Each point is reached from the start by the listed moves, each made once or not at all, plus a little noise. Say if it took an odd or an even number of moves. Then give how often each move was made.
In the rows, zero is written as 100.

Moves:
(1): [161, 127, 92, 79, 40]
(2): [47, 160, 54, 97, 81]
Start: [118, 91, 60, 102, 91]
Points:
[118, 95, 60, 106, 93] -> even (0, 0)
[128, 168, 8, 71, 13] -> even (1, 1)

Moves:
(1): [90, 105, 126, 76, 86]
(2): [127, 109, 68, 34, 126]
(3): [150, 65, 134, 99, 154]
(4): [108, 157, 95, 110, 57]
Start: [110, 93, 98, 103, 127]
Points:
[113, 155, 117, 90, 69] -> even (1, 0, 0, 1)
[154, 62, 161, 78, 169] -> even (1, 0, 1, 0)
[175, 72, 126, 9, 195] -> odd (1, 1, 1, 0)
[122, 154, 90, 111, 83] -> odd (0, 0, 0, 1)

Moves:
(1): [103, 111, 78, 89, 119, 96]
(2): [76, 101, 117, 96, 114, 99]
(3): [100, 69, 97, 114, 105, 98]
(4): [102, 143, 109, 147, 123, 73]
(5): [77, 130, 75, 92, 86, 85]
(6): [87, 103, 101, 130, 110, 123]
Start: [105, 111, 107, 114, 100, 99]
Points:
[109, 135, 93, 165, 151, 67] -> odd (1, 0, 1, 1, 0, 0)
[86, 195, 68, 143, 128, 54] -> odd (1, 0, 0, 1, 1, 0)
[74, 136, 110, 191, 172, 90] -> odd (1, 1, 1, 1, 0, 1)

Moves:
(1): [103, 115, 98, 101, 116, 77, 95, 94, 108, 73, 100]
(2): [105, 89, 116, 76, 117, 95, 76, 91, 86, 110, 101]
(3): [90, 92, 101, 73, 97, 90, 118, 122, 94, 93, 125]
(4): [120, 90, 121, 110, 116, 108, 107, 106, 109, 91, 113]
(5): [94, 95, 105, 87, 102, 120, 105, 104, 93, 82, 82]
(6): [99, 94, 107, 101, 84, 98, 85, 110, 104, 87, 99]
(7): [114, 100, 96, 98, 83, 117, 97, 91, 92, 95, 119]
(8): [105, 95, 94, 114, 122, 99, 102, 134, 70, 94, 99]
(9): [107, 106, 111, 93, 93, 100, 103, 122, 123, 119, 88]
Start: [101, 104, 87, 98, 113, 101, 102, 115, 102, 111, 98]
Points:
[112, 100, 105, 58, 157, 62, 95, 180, 85, 98, 112] -> odd (1, 1, 1, 0, 0, 0, 0, 1, 1)
[130, 85, 135, 66, 158, 70, 88, 195, 98, 79, 124] -> odd (1, 1, 1, 1, 0, 1, 0, 1, 1)
[151, 84, 124, 89, 143, 122, 88, 160, 84, 119, 120] -> odd (0, 1, 0, 1, 0, 0, 1, 1, 1)

Moves:
(1): [104, 76, 98, 86, 106, 107, 96, 86, 104, 96, 107, 104, 108, 120, 106]
(2): [99, 101, 104, 101, 108, 118, 96, 111, 114, 100, 101, 96, 103, 108, 110]
(3): [93, 76, 104, 117, 99, 102, 114, 105, 101, 95, 89, 87, 93, 98, 113]
(4): [96, 123, 80, 115, 120, 96, 100, 103, 85, 82, 96, 94, 106, 94, 94]
(5): [112, 109, 112, 87, 103, 103, 85, 104, 92, 91, 125, 116, 79, 108, 87]
(6): [120, 78, 116, 84, 103, 95, 83, 115, 99, 131, 114, 133, 105, 118, 77]
(7): [98, 102, 94, 111, 87, 101, 89, 119, 106, 87, 88, 112, 92, 123, 80]
(8): [66, 110, 99, 114, 98, 103, 99, 100, 108, 105, 109, 82, 105, 101, 101]
(9): [100, 100, 94, 112, 95, 95, 105, 98, 105, 84, 96, 88, 96, 81, 85]
(10): [87, 105, 105, 96, 109, 107, 106, 94, 110, 121, 97, 94, 97, 114, 95]
(11): [96, 97, 96, 106, 88, 118, 109, 97, 86, 93, 103, 82, 118, 119, 102]
(12): [106, 96, 91, 99, 95, 91, 94, 106, 108, 119, 120, 105, 88, 109, 99]
Start: [99, 88, 104, 103, 96, 103, 115, 100, 85, 119, 97, 91, 94, 95, 94]
Points:
[92, 62, 92, 139, 73, 131, 115, 137, 103, 113, 99, 73, 86, 152, 97] -> odd (0, 1, 1, 0, 0, 0, 1, 0, 0, 0, 1, 1)
[83, 79, 116, 115, 102, 115, 98, 123, 110, 138, 118, 88, 103, 102, 67] -> even (0, 1, 0, 0, 0, 1, 0, 1, 1, 0, 0, 0)
[119, 52, 102, 115, 112, 100, 85, 129, 76, 84, 109, 125, 71, 136, 38] -> odd (1, 0, 1, 1, 1, 1, 1, 0, 1, 0, 0, 0)
[102, 16, 105, 104, 83, 124, 106, 118, 102, 160, 114, 106, 95, 195, 64] -> odd (1, 0, 1, 0, 0, 1, 1, 0, 0, 1, 1, 1)
[112, 61, 84, 141, 96, 80, 100, 148, 92, 117, 99, 112, 75, 116, 44] -> even (0, 0, 1, 1, 0, 1, 1, 0, 1, 0, 0, 1)
[89, 61, 113, 119, 129, 120, 91, 123, 95, 104, 133, 94, 88, 124, 68] -> even (1, 1, 1, 1, 1, 1, 0, 1, 1, 0, 0, 0)
[102, 42, 120, 114, 103, 109, 113, 128, 123, 169, 112, 95, 75, 122, 72] -> even (0, 1, 1, 0, 0, 1, 0, 0, 1, 1, 0, 1)
